Rows are points. Examples show where two turns around zero, p and q, send a point. Where does a point land after both, in the order given? Backwards means that the second turn is done in reverse. Each puzzle has new turns, and all numbers are rounded.

Turn p:
[  0 -16] => [15  5]
[-32 -18] => [ 26 -26]
[32 34] => [-42  21]
Turn q:
[17 43] => [ 38 -27]
[-23 -29] => [-23  29]
[  6 -14] => [-15  -3]
Where do these land?
q, then p: [ -5 -40] => [ -3 -40]
q, then p backwards: [-14  -3] => [14 -4]
p, then q: [-7 49] => [-9 49]
p, then q: [26 -6] => [26 -5]

Turn p:
[-33 -37 -33] => [-43 -28 -30]
[ -8  29 -12] => [  3  28 -17]
[ 11 -10  37] => [ 5 -7 39]
[29 18  8] => [33  8  8]
Turn q:
[-12  24  -8] => [ 12  23 -11]
[-25  -3 -36] => [-28  29 -17]
[ 31  12 -28] => [  2 -15 -41]
[-18  33  43] => [45 19 29]
[  6 -45   9] => [-30 -26  23]
[ 18 -21  20] => [ -2 -30  17]
Where do these land?
q, then p: [ 9 20 -3] => [ 17  -7 -13]
q, then p backwards: [ 40 -11  24] => [ 29 -38  -1]
q, then p backwards: [ 24 -33 -16] => [-18 -38 -14]
p, then q: [-11   6 -10] => [-2 13 -9]
q, then p backwards: [-62  19   4] => [-16  54  32]

Turn p:
[  2  17  26 -34] => [34 27 14  6]
[37 16 20 28] => [  8  -4 -36  38]
[-49  23 -15  20] => [-51  25  20   1]
[-11 -31   2 -24] => [ 15 -17  27 -20]
[ 20 -25 -33  11] => [ -8 -31 -25 -24]
Turn q:
[-47  42  14  11] => [-26 -20  44  35]
[ 29 -23  25  10] => [  7 -23 -25 -30]
[ 32   4  23 -12] => [-23  -7 -25 -22]
[-33 -21 -36 -39] => [ 23  36 -14  48]
[  3  22 -24  20] => [ -2  17  32 -12]
[ 16 -24  -2  11] => [ 21  -3 -11 -19]
Where do these land?
p, then q: [ 23 -26 -44 -18] => [  6  37 -42  17]
q, then p: [ -2  28 -30  -5] => [-4 31  7 27]
p, then q backwards: [-37   0  -2  17] => [-6 40  4  0]
q, then p: [14 13 68 35] => [ 16 -46  54 -31]
p, then q: [  6  14  -2 -21] => [-21  13   0  -9]
q, then p: [ -4 -29  10  -9] => [ -6 -16 -22 -16]
